Every row gives one point. To make a cloud, some directions were put in groups of two or more. Within a group, all points are equally far from the middle, so they leave a hole (a ring in 2 directions, a hollow ball in 3). The other directions are filled evenly. Then the cloud was stretched, turned, moved and blurred a little. Count the holes, and give their numbers of directions, smallest first.
(in the rows, 128 means zero)

Cloud:
[[107 133]
 [148 134]
 [121 196]
 [159 129]
 [159 104]
 [137 158]
 [160 124]
 [141  95]
 [ 97 173]
 [157 132]
 [167 128]
 [121 194]
 [138 128]]
Holes: 0

Cloud, 15 rows:
[[123 153]
 [153  96]
 [ 95 134]
 [ 70 116]
 [114 122]
 [101 140]
 [176 125]
 [125 132]
 [140 157]
 [ 92 137]
 [157  87]
 [109 152]
 [168 165]
 [ 94 118]
 [160 183]]
Holes: 0

Cloud (22 x 3):
[[195 128 105]
 [125 109 134]
 [159 173 156]
 [ 85 114 131]
 [176 147 102]
 [ 98 108 138]
 [116 118  74]
 [163 105 136]
 [110 137 112]
 [119 101 147]
 [107 140 158]
 [152 146 122]
 [172 132  92]
 [151  98 126]
 [102 138  99]
 [197 118 111]
 [ 81 152 139]
 [192 153 116]
 [141 139 133]
 [154  93 153]
 [127 117  75]
 [155 178 152]]
Holes: 0

Cloud:
[[115 178 109]
 [142  97 112]
 [151 150 160]
 [ 78 157 126]
 [122 121 173]
 [145 121 171]
 [120 142  82]
 [150 113 165]
 [ 86 100 146]
 [137 174 133]
 [131 104 100]
 [103 176 109]
 [ 82 116 102]
 [136 176 130]
 [ 96 129 164]
 [129 159  86]
 [ 70 139 131]
 [152 170 126]
 [103 153 159]]
Holes: 1 (3)

Cloud (29 x 4):
[[ 98 188 115 125]
 [122 101 165 135]
 [112 161 102 111]
 [ 92 117 161 129]
 [110 148 115  98]
 [153 154  79 150]
 [105  81 125 106]
 [104  86  94 124]
 [126  63 136 119]
 [ 93 108 164 106]
 [150  82 140 134]
 [ 90 115 163 111]
 [147 165 163 116]
 [122 129 136 172]
 [135  72  99 154]
 [ 76 147 134 143]
 [ 94 107  60 159]
 [120 144  66 121]
 [ 98 181 106 125]
 [121 172 125 108]
 [140 156 139 169]
 [ 98 155  89 125]
 [ 90 117 161 101]
 [109 140  89 110]
 [155 142 165 124]
 [164 109 158 119]
 [111  68 112 102]
 [106 118 120  87]
 [ 92 123 113 112]]
Holes: 1 (2)

Cloud, 28 rows:
[[169  79 129 128]
 [170  79 131 127]
 [161 104 154 119]
 [169  96  92 137]
 [131 139 143 171]
 [122 114 171 154]
 [159  86 113 104]
 [120 145 137 113]
 [155 135  85 140]
 [158 128  98 163]
 [154 123  79 131]
 [127  88  99 156]
 [ 76 135 140 132]
 [113  85 165 137]
 [143 109  98 167]
 [139 153  99 134]
 [170  84 108 123]
 [ 88 149 119 120]
 [130 119 169 156]
 [ 93  76  96 117]
 [153  79 108 149]
 [ 86  89 149 109]
 [166  87 133 111]
 [ 88 104  77 126]
 [135 140 133 173]
 [100  70 141 122]
 [ 93  93 162 127]
 [140  92  85 100]]
Holes: 2 (2, 2)

Cloud (27 x 4):
[[ 94 131 171 119]
 [ 83  92 111 135]
 [117  98 159  87]
 [146 187 120 127]
 [107  76 136 106]
 [154 120 165 100]
 [166 161 119 104]
 [114  93 147 160]
 [106 119  98  89]
 [ 76 130 144 147]
 [158 130  86 130]
 [100 164  94 159]
 [ 83 135 159 130]
 [120 131  72 138]
 [ 87 142 147 103]
 [ 77 152 122 144]
 [ 88 165 126 120]
 [148 163 102  96]
 [121 117 174  98]
 [134 170 105  97]
 [110  97 154  84]
 [ 94 146 129  89]
 [136 134  79 106]
 [159  95 139 113]
 [160  95 133 122]
 [ 89 136  90 153]
 [118 174  96 162]]
Holes: 2 (2, 2)

Cloud (51 x 6):
[[164 117 151 121 168 176]
 [151  93 153  82 144 140]
 [101 124 152 139 175 121]
 [114 106  86  87 148 111]
 [132 129 164 116 164 123]
 [152 138 133 162 146 118]
 [175 105 105 133 140 118]
 [108 119 153 130 200 123]
 [133 173 147  96 178 104]
 [124 134 161 155 127 150]
 [ 95 121 146 121 170 163]
 [139 108 119 157  83  94]
 [133 109 105 176 199 108]
 [133  75 140 133 170 103]
 [112 122  55 133 135 171]
 [ 97 130 105 145 118  71]
 [106 105  62 190 134 105]
 [129  90 152 118  99 122]
 [141 172 135 132 178  84]
 [159 107 111 107 142 123]
 [168 103 143 136 105 116]
 [112 134 149  71 150 130]
 [157 142 139 131 178 104]
 [106 135  93 137  98 165]
 [154 114 103 122 126 152]
 [151 172 120  81 128 112]
 [122 104 131 109 140 105]
 [174 130 132 118 136 190]
 [162 119 128 141 165 175]
 [126 150  65 143 131 145]
 [120 175 121 102 134 120]
 [165  92 150 158 159 115]
 [121 152 140 111  99 130]
 [119 153 113  77 144 132]
 [146 124 117 123 134  89]
 [159 124 139 139  91 158]
 [150  96 126 134  87 174]
 [155 140 128  47 136 148]
 [106 123  99 134 169 152]
 [162 140 132 181 176 111]
 [122 148 150 136 142  66]
 [110 138 178 145 165 135]
 [156 130 112 109 161 152]
 [138 169 161  82 123 131]
 [139  99 154 155 180 101]
 [162  89  93 163 142 119]
 [162 129 199  75 138 136]
 [193 128 126 150 138 150]
 [108 124 130  98 103 113]
 [187  99 118  58 129 131]
 [122 136 162 122 184  59]]
Holes: 0

Cloud:
[[156 157  59 118 133 152]
 [133 139 148 188 126 146]
 [139 125  75 165  89 144]
 [107 180  87 160 163 115]
 [169 118 135 135 131  92]
 [160 131 149 116 111 160]
 [ 99 152 107 124 160 143]
 [164 110 118 114  88 121]
 [166 132 130 178 100 110]
 [126 183 124 159 140  94]
 [ 91 140 126 137 105  73]
 [149 140 151 102 126 135]
 [135 121  90 132 126  83]
 [ 94 147 107 124 155  54]
 [152 112  85 107 101 151]
 [142 163  88 145 158  93]
 [108 187 120 153 119  93]
 [164 148 158 119 110 120]
 [102 151  73 146 129  88]
 [139  80 167 136 115 114]
 [136 161 144 177  99  85]
 [104 131 101 104 138  64]
 [148 131 123 147  58 152]
 [106 107 145 153  75 105]
 [133 141 103 119 161 173]
 [ 95 152 121 109  96 111]
 [143 133  94 131  93  91]
 [133 108 121 145  55 127]
 [ 97 184 114 145 120  64]
 [110 159 131 114 123 159]
 [106 124 170 165  81  92]
 [162 138 170 134  77 127]
 [118  95 129 127 113  90]
 [113 120 109 141  66 139]
 [115 118  91 172  84 130]
 [101  99 116 169 114 143]
 [154 154 116 119  89  83]
 [121 141 145 159 151 113]
 [160 111  98 115  97 140]
 [179  96 154 130 100 131]
 [152 116 184 141  52 126]
 [136 178  88 151 145  85]
 [161 157 120 146 134 125]
 [146 102 104 137 115  96]
 [128 145 113 115  74  84]
 [107 150 119 118  79 129]]
Holes: 1 (4)

Cloud:
[[102  88 118  98 158 116]
 [123  89 116  83 118 167]
 [101 140  67 114 117 118]
 [129 123  62 100 119 129]
 [106 130 179  97 114 113]
 [ 78 123 124 105 113  82]
 [157 126  89  77 131 142]
 [176 125 136  93 109 152]
 [ 92 130 102 148  97  90]
 [163 113 103 160 167 145]
 [112 137 123  94  90  75]
 [119 124 173  92 130 165]
 [101 110 126  86 168 131]
 [ 70 124 128 143 124 184]
 [ 71 124 115 157 152 135]
 [ 99 163 146 150  94 161]
 [ 95 129 113 125  61 105]
 [ 76 148 101  85 104 142]
 [ 91 163 110 156 146 154]
 [141  93  92  86 153 139]
 [122 117 104 108  75  84]
 [104 104 157 154 117 185]
 [127 157 152  95  89 103]
 [121 126  79 108  83 152]
 [138  87 103 127  87 100]
 [154  99 153 152 171 129]
 [ 92 147  72 126 111 140]
 [153  85 113  96 148 100]
 [ 90 100 111  92 155 145]
 [169 133 113 138 141 180]
 [124 156 151 155 105 111]
 [ 79  86 124 136 139 114]
 [121 144 136  91  89  81]
 [107 139 184 142 119 144]
 [101  71 135 153 124 124]
 [128 156 135 160 124 102]
 [134 103 165 157 167 130]
 [126 159 162 118 105 102]
 [109 150 172  98 103 120]
 [106  70 113 128 143 115]
 [127 160 147 135 132  95]
 [135  92 108 113  73 136]
 [150 107 143 137 189 140]
 [ 99  82 145  95  97 149]
 [120 147 132  96 110  75]
 [140  88 166  98 132 113]
 [112 120 183  99 120 124]
 [138  92 136  96 169 111]
 [182 112 132 116 145 100]
 [134 124  96  98 107  74]
 [ 81  93 144 101  94 153]
 [161 141 108  77 109 147]
 [106 127 178  98 117 110]
 [137  84 101 164 150 130]
 [ 60 135 111 122 108 164]]
Holes: 3 (2, 2, 2)
